Rows are points. The points of each table are mixes of a few directions, plus a little noise. How many directions does each table use, and how many do they share? Where both have some left over, give the other angles between the two spaces (their principal angles), to ten degrees, smallest first.

First (5 x 2)
[[ 63 -16]
 [ 17  -4]
 [-78  17]
 [-56  14]
 [ 54 -13]]
Second (4 x 2)
[[ 87 -20]
 [-14   3]
 [-73  17]
 [ -1   0]]
Directions: first 1, second 1, shared 1

First (8 x 4)
[[ 50  18  57 -32]
 [ 51 -31   7 -13]
 [ 33 -23  65  -4]
 [ 20  30 -78 -25]
 [-79  57   5  18]
 [-71 -42  42  52]
 [ -6  29 -82 -10]
 [  2 -35 -16  12]]
Second (7 x 4)
[[-23 -26   5 -42]
 [ 13  16  -3  25]
 [ 48  54 -10  87]
 [-37 -43   9 -70]
 [-21 -24   5 -38]
 [-30 -35   7 -57]
 [ 52  59 -12  95]]
Directions: first 3, second 1, shared 0; angles 80

First (8 x 9)
[[ -1  29 -12  63  37  17  10  60 -14]
 [-30 -20   6 -23  21 -31  52 -24   9]
 [ -1  21   6  76 -32  82  27  26 -12]
 [  7 -32   9 -89 -20 -51 -37 -54  13]
 [-15 -18  15 -29 -24  -5  20 -35   0]
 [  8  -2   4 -19  -9  -9 -29   0 -10]
 [ 49 -20 -20 -50 -24   4 -47 -61  78]
 [-18  40  -6  70  50  -5   4  93 -61]]
Second (10 x 9)
[[ 18 -27 -11 -52   0 -22  -3 -60  66]
 [ 28   2  -1  -1 -36  32 -38 -12  13]
 [ 21  11 -28  27  43   4   4  16  46]
 [-13 -25 -25 -56  86 -95  35 -27  61]
 [ -3  -5  -7  23   8  27  50 -18  41]
 [-48  11  25  39  -4  13  53  35 -70]
 [-33  -8   6   5  23 -14  61  -5  -1]
 [ 18   5  25  12 -93  73 -42 -12 -35]
 [ -1  22  22  19 -43  21 -55  46 -86]
 [ 12  13  -6 -15  16 -38 -65  37 -35]]
Directions: first 4, second 4, shared 4

First (10 x 12)
[[ -4 -15 -13   8  -8   6  21   6  -5  -3 -14 -10]
 [  2 -14  22 -41 -38  37  -6   0  22 -18  28  12]
 [  2 -15  10 -10 -18  18  -1  -4  11   3   4 -11]
 [  1  62  -4  -4  35 -24 -14  -8 -34  -2  11  23]
 [ -3  -6 -16  15   3  -6  19   9 -11  -3 -17  -5]
 [  7  -4   8  -6 -19  23   7   8   5   2  -8 -14]
 [-11 -18 -12  17  17 -22  -2 -16   0   7   4  -2]
 [ 19  18   7   5  10 -16 -13  51  19  -5 -22  17]
 [ -3   0  -8  11   4  -1   8 -11 -14  10  -8 -16]
 [ -8 -10   4  -1  14 -15 -22 -30   8  13  23   3]]
Second (8 x 12)
[[ 20  15  28  18 -13  19   1  -3  11  95  -5  -6]
 [-11  -8 -15 -10   7 -10   0   2  -6 -51   3   3]
 [  5   4   7   5  -4   5   0  -1   3  25  -1  -2]
 [ -5  -4  -8  -5   4  -5   0   1  -3 -25   1   2]
 [ -8  -6 -11  -7   5  -7   0   1  -4 -37   2   2]
 [  1   1   1   1   0   1   0   0   0   3   0   0]
 [-12  -9 -16 -11   8 -11   0   2  -6 -56   3   3]
 [  9   7  14   9  -6   9   0  -1   5  46  -2  -3]]
Directions: first 5, second 1, shared 0; angles 40

First (11 x 18)
[[ -9  14   9  -3  -7  73   2   2  16  17   7  37  17   8 -22   6 -67 -41]
 [  6 -23  -3   4  -5 -82 -11   0 -14 -25  -6 -39 -11 -18  28 -15  80  43]
 [ -7  28   1  -4  10  95  16  -1  16  31   6  45  10  22 -32  22 -95 -49]
 [ -5 -40  14   5 -38 -75 -34  11  -5 -44   0 -33   8 -43  31 -41  91  31]
 [ -2 -31   8   4 -24 -68 -24   8  -5 -33  -2 -30   2 -30  27 -30  74  30]
 [ 20  47 -33  -3  66  20  53 -22 -15  47  -8   4 -35  59 -19  60 -54   5]
 [ -5  22   3  -6   5  75  11  -1  12  24   5  35   8  14 -26  15 -72 -39]
 [-18 -46  28   5 -57 -39 -48  18   8 -47   6 -15  26 -56  24 -55  67   5]
 [-29 -40  42   1 -76  32 -56  26  28 -40  13  23  49 -60   5 -60  11 -37]
 [ 22  37 -33  -1  60  -8  46 -21 -18  37  -9 -11 -36  51  -9  51 -27  20]
 [ 25  35 -36  -3  63 -27  46 -23 -23  34 -13 -20 -41  50  -5  49  -8  30]]
Second (10 x 18)
[[-26  23  79  70 -57 -15 -57  14 -38 -12  87 -76  33 -39 -55 -16 -67 -18]
 [-79 -29  47 -78  44 -59 -44 -73  21  31  26  13  38 -52  -7  65  38  25]
 [ 36   5 -57  10  13   9  57  38 -11 -16 -56   7 -54  33   0 -10  -6  28]
 [ -4  -9 -25 -27  16  11  22   3  13  -3 -34  35 -18   5   2   9   4  13]
 [ -7  -2  -4  -1  11 -28   3  -2 -11  -3  -6 -18 -12  -5  -7   7   6  21]
 [ 20 -11 -35 -34   7  66  28   6  39   5 -40  76  -1  22  35  -2   7 -34]
 [ 67  45  11  83 -51  55  11  46 -28  -4  51 -25  13  35  -2 -21 -61 -68]
 [ 32  15 -25  31 -10  30  37  43  -9 -16 -13   5 -27  26 -13  -3 -40  -9]
 [  1   2  22   5  18 -79 -32 -45 -22  19  33 -57  16  -4  32   6  68  20]
 [-46 -42  -8 -59   7   7 -19 -24  38  -2 -48  46   9 -31  21 -29  42  15]]
Directions: first 2, second 5, shared 1; angles 30

First (11 x 24)
[[ 51  -5  -5  17  29 -10   4  35  19  -2  -1 -20 -32   0  26  11 -20  -3
   41 -11 -11 -15  43  -5]
 [-65  18  14 -25 -51  10  24 -48 -19  18 -22  25  39 -22 -33  -9  25  16
  -62  18   8   3 -55  15]
 [ 27  -5 -13   9  27 -22  -5  18  -5 -19  47  12  -3  53   9  -3   6 -22
   44 -14  -7 -15 -12 -11]
 [-55  41  31 -17 -57  12  48 -43 -11  46 -58  14  19 -70 -15   3  20  30
  -74  26   0 -32 -39  33]
 [-57  14  17 -10 -26  28 -17 -34 -19  20 -28   4   9 -45  -5  -4  14  14
  -71  19  17  13 -19  17]
 [ -8  -8  -5 -24 -33 -11  43 -16  12  -9 -10   9  32  16 -46  -6  -1  10
    7   2  -8  18 -20  -6]
 [ 29   0  -4  20  34  -7 -16  25  -3  -3  23  -4 -24  13  31   5  -1 -13
   26 -11  -5 -21  15  -2]
 [ 31 -14 -13  14  39  -8 -31  25  -1 -19  39  -3 -20  38  21   0  -4 -20
   39 -13  -1   0  17 -14]
 [ 28 -31 -20   5  26   0 -31  23  15 -29  22 -15 -10  33   0  -2 -20 -12
   40 -12   2  36  34 -22]
 [-32  14  15  -7 -21  14   7 -21  -8  22 -28   3   6 -40  -2   0   8  14
  -42  14   7  -4 -11  16]
 [ 48 -26 -18  13  35  -6 -20  36  20 -22  14 -22 -23  22  11   4 -25 -11
   52 -14  -5  19  46 -19]]
Second (11 x 24)
[[-23 -45 -51 -23  -1   7 -42  13   6 -46  67  30   8   2 -34  13   0 -21
   -7  79 -10  49 -13 -11]
 [ 31 -10 -27 -18  -4  -8   1   8  20  -2  37  26   7   3 -17  24  -5  -1
   19  31 -30 -11   0 -16]
 [-47 -44 -41 -13   2  11 -46   9  -5 -49  55  18   6   0 -26   1   1 -22
  -19  70   7  62 -14  -1]
 [-40 -33 -30 -10   1  10 -37   6  -5 -40  39  12   4   0 -21  -1   3 -18
  -17  54   7  51 -11   0]
 [ 15  40  49  22   3  -4  35 -13  -9  39 -67 -32  -9  -2  33 -18   0  18
    2 -75  15 -42  10  11]
 [ -2  10  14   9   0   1   8  -4  -5   9 -21 -11  -3  -1  10  -7   1   5
   -3 -21   8  -8   3   5]
 [ 29  23  20   7  -1  -7  26  -5   4  27 -28  -7  -2   0  15   2  -3  13
   13 -38  -7 -36   9   0]
 [ 32  13   4  -3  -3  -8  20  -1  11  19  -6   5   2   1   4  10  -4   9
   17 -16 -16 -30   6  -7]
 [ 36  17  10   0  -2  -9  22  -2   9  22 -11   2   0   2   6   9  -3  11
   18 -21 -16 -35   7  -4]
 [-52 -26 -13   0   4  14 -34   2 -15 -34  17  -2  -1  -2 -10 -13   5 -15
  -26  31  22  52 -10  10]
 [ 22  50  60  28   2  -5  45 -15 -11  51 -83 -39 -11  -4  42 -21   1  24
    5 -95  17 -54  14  14]]
Directions: first 4, second 2, shared 0; angles 30, 60

First (10 x 32)
[[ 18 -54   7   2  36  26 -41  50 -16  23  16   9  -1 -30 -18  -1 -40 -44
  -49  10   9   0 -32  -8 -15  52 -40 -40 -29  13  15  19]
 [ 16 -29  23   4  28  -9 -37  27 -38  10  16  42 -79 -62 -33  25 -49 -50
  -23 -35  23 -34 -58  24 -54  64 -61 -17 -26 -15  11  -1]
 [  5 -23  -5  -1  11  22 -10  22   8  11   2 -14  37  10   4 -12  -4  -6
  -23  24  -5  17   6 -16  16   5   2 -17  -8  16   5  14]
 [-22  69  -1  -1 -43 -41  44 -65   7 -31 -17   4 -30  20  12  10  39  46
   63 -28  -2 -15  24  22   0 -51  34  51  33 -26 -17 -28]
 [ 19 -44  20   4  37   3 -44  41 -33  18  18  33 -55 -57 -30  16 -51 -54
  -38 -20  19 -23 -54  13 -45  68 -60 -29 -31  -4  14   7]
 [  1 -18 -14  -3   4  28  -1  19  21  10  -1 -30  67  28  14 -24   9   6
  -20  38 -12  30  24 -27  36 -14  20 -17  -1  23   3  17]
 [-13  15 -25  -6 -22  21  30 -14  42  -4 -13 -51  95  64  34 -31  44  44
   10  45 -25  42  60 -32  61 -58  60   6  20  23  -8   9]
 [ -2   1  -4  -1  -3   4   4  -1   6  -1  -3  -9  17  11   6  -6   7   7
    0   9  -5   8  10  -6  10  -9  10   1   2   6  -1   2]
 [-16  51  -1  -1 -30 -30  34 -48   4 -22 -13   2 -21  17   9   8  29  36
   48 -21  -2 -11  18  15   1 -39  27  39  24 -19 -13 -22]
 [ -9  34   2   0 -18 -25  19 -33  -2 -15  -8   9 -30   2   2  10  13  18
   32 -21   1 -15   4  16 -10 -18   9  26  15 -18  -9 -17]]
Second (9 x 32)
[[-31  24  43  12  17 -36  -9   2 -43  49 -30  47 -27  24  15  33  -8 -44
  -21 -75  -6 -15 -14  15  42  -8  16 -11   4  53  12 -56]
 [ 12 -33 -16   8   9  39  12   9  25 -16  22 -41  48   7  -4 -13   8  18
    4  43  -3   9  16 -15   1  -6   3 -10   8 -17   2  24]
 [ 19 -88   1  26  53  62  -4  42   7   0  46 -39  47  -7 -24   4 -26 -23
  -25  29   4  -8  -8 -12 -10  27 -26 -46   4 -15  18  21]
 [-24  27  -7  11 -33 -12  61 -65  23 -49  -3 -45  15  41   6   3  42  54
   67 -15  -3  -5  47  19   0 -62  42  35  55 -42 -25 -24]
 [ -1   1 -21 -22 -24   1  -8   3  16  -8 -16 -23  29  12  10 -31   7  12
  -13  26  -3  39  21 -13   5  -4  10   0  -7   7 -17  20]
 [ 11 -24   0  -3   3  -1 -11   5  -9 -22  13   0 -39 -37 -25   4 -23 -13
    1  -7  17 -10 -20  16 -50  33 -36  -4  -6 -32  -9  11]
 [-17 -29   5  17  21  29  16  11  10  20  -2 -36  81  56  19  -4  12  -7
  -20   6 -16  20  31 -19  61 -30  37 -30  22  36   8 -11]
 [  3  55   0 -31 -31 -47 -30  -8 -19   8 -28  54 -71 -36   4  -5  -8  -6
   -4 -17   8   2 -26  11 -25  23 -18  27 -33   8  -8   1]
 [ 29  68  -3 -22 -15 -33 -28   0 -16  19  -2  81 -82 -60   0   9  -3   8
   13  10   3 -30 -48  -1 -26  26 -27  38 -47   0  19  14]]
Directions: first 2, second 5, shared 2

First (11 x 32)
[[-22  -5  -7 -13 -15 -15  31 -18  18  26 -48  -1 -25  32 -18 -21   6  13
   -5 -14   2  20  38 -46  14   6 -30  -2   5  13  16 -47]
 [  0   2  24  11   5   5   2   0  -3   9  -3  17  -7   9   7 -11   5 -10
   -9  16  -7  -7   3  -7 -24  -9  -2   6  -6   5  -8   3]
 [ 12   7 -15  -3   9  12 -33  15 -18 -21  39 -11  19 -22   6  33   1   1
    6   5   2  -6 -18  36   9  -6  22  -3  -6 -12  -8  31]
 [ 17 -16 -12   7  -6 -14  13  -3  18 -32   8 -17  24 -40   2 -19 -38  -6
   18 -34   8  -5 -52  27  14  27  13  -4  17 -10  10  18]
 [ -6   1 -16 -10  -3  -2  -3  -1   0   1  -2 -10  -1   5  -8   9   4   8
    1  -7   3   8  11  -4  17   2  -4  -4   0   0   7  -9]
 [  3   8  75  34  16  17   8   3  -8  28  -6  53 -17  21  27 -30  18 -31
  -24  51 -21 -26   3 -17 -78 -24  -3  18 -14  12 -28  11]
 [ 11  13  -4   1  15  19 -39  17 -25 -14  43   1  15 -12  10  36  10  -2
   -1  22  -3 -10  -7  34  -6 -16  21  -2 -12 -10 -16  36]
 [ -9  -2   5  -2  -6  -5  16  -6   8  14 -22   5 -12  16  -5 -13   4   1
   -4  -2   0   5  15 -22  -2   0 -13   0   1   7   5 -20]
 [  2  -9  -1   3  -6 -11  16  -6  14  -4 -11  -5   2  -8  -2 -19 -14  -1
    5 -17   4   1 -14  -3   4  14  -4  -1   9   1   7  -5]
 [ -7  -1 -18 -11  -6  -6   2  -3   3   1  -8 -11  -2   5 -10   5   2  11
    3 -12   5  11  11  -8  21   5  -6  -4   3   0   8 -13]
 [ -3   3 -32 -18  -3  -1 -15   4  -5  -8  10 -21   6  -4 -11  24   3  15
    7 -11   7  11   8   9  31   2   5  -8   1  -5   8  -1]]
Second (11 x 32)
[[  6  -1  29  17   5   5   5   2   0   3   2  18   0  -3  13 -16  -3 -15
   -6  14  -7 -14 -14   1 -31  -4   3   7  -1   1 -10  12]
 [ -3   0 -12  -6  -2  -2  -2   0   0  -1  -1  -7   0   1  -5   6   1   6
    2  -5   2   5   5  -1  12   2  -2  -2   0  -1   3  -4]
 [ -6   1 -24 -14  -4  -4  -4  -1   0  -2  -2 -15   0   3 -11  13   2  13
    4 -12   5  11  10  -2  25   3  -2  -5   2  -2   8 -10]
 [  5   0  21  12   4   4   4   1   0   2   1  13   0  -2   9 -11  -2 -11
   -4  10  -6 -10 -10   1 -22  -3   2   4  -1   2  -7   9]
 [-13   2 -60 -34 -11  -9 -10  -3   0  -5  -4 -37   0   6 -27  32   4  30
   11 -29  15  27  27  -4  62   8  -6 -13   4  -4  20 -24]
 [  4   0  19  11   3   3   3   1   0   2   1  12   0  -2   8 -10  -2 -10
   -3   9  -4  -9  -8   1 -20  -3   2   4  -1   1  -6   7]
 [  4   0  13   7   3   2   3   1   0   1   1   9   0  -2   6  -8  -1  -6
   -3   6  -3  -6  -6   0 -14  -2   1   3  -1   1  -5   5]
 [  0   0   0   0   0   0   0  -1   0  -1   0   0   0   1   0   0   0   0
    1  -1  -1   0   0   0   0   0   0   0   0   0   0   1]
 [-17   1 -75 -43 -15 -12 -12  -4   0  -6  -5 -47   0   7 -33  41   6  38
   13 -35  18  34  34  -5  78  10  -8 -17   6  -5  25 -31]
 [ 21  -2  91  52  17  14  15   4   0   7   6  57  -1  -9  41 -49  -8 -46
  -16  43 -22 -42 -41   6 -95 -12   9  20  -7   6 -31  37]
 [  0   1  -4  -1  -1   0   0   0   0   0   0  -2   0   1  -2   3   0   2
    1  -2   1   2   2   0   4   0  -1  -1   0  -1   1  -2]]
Directions: first 3, second 1, shared 1
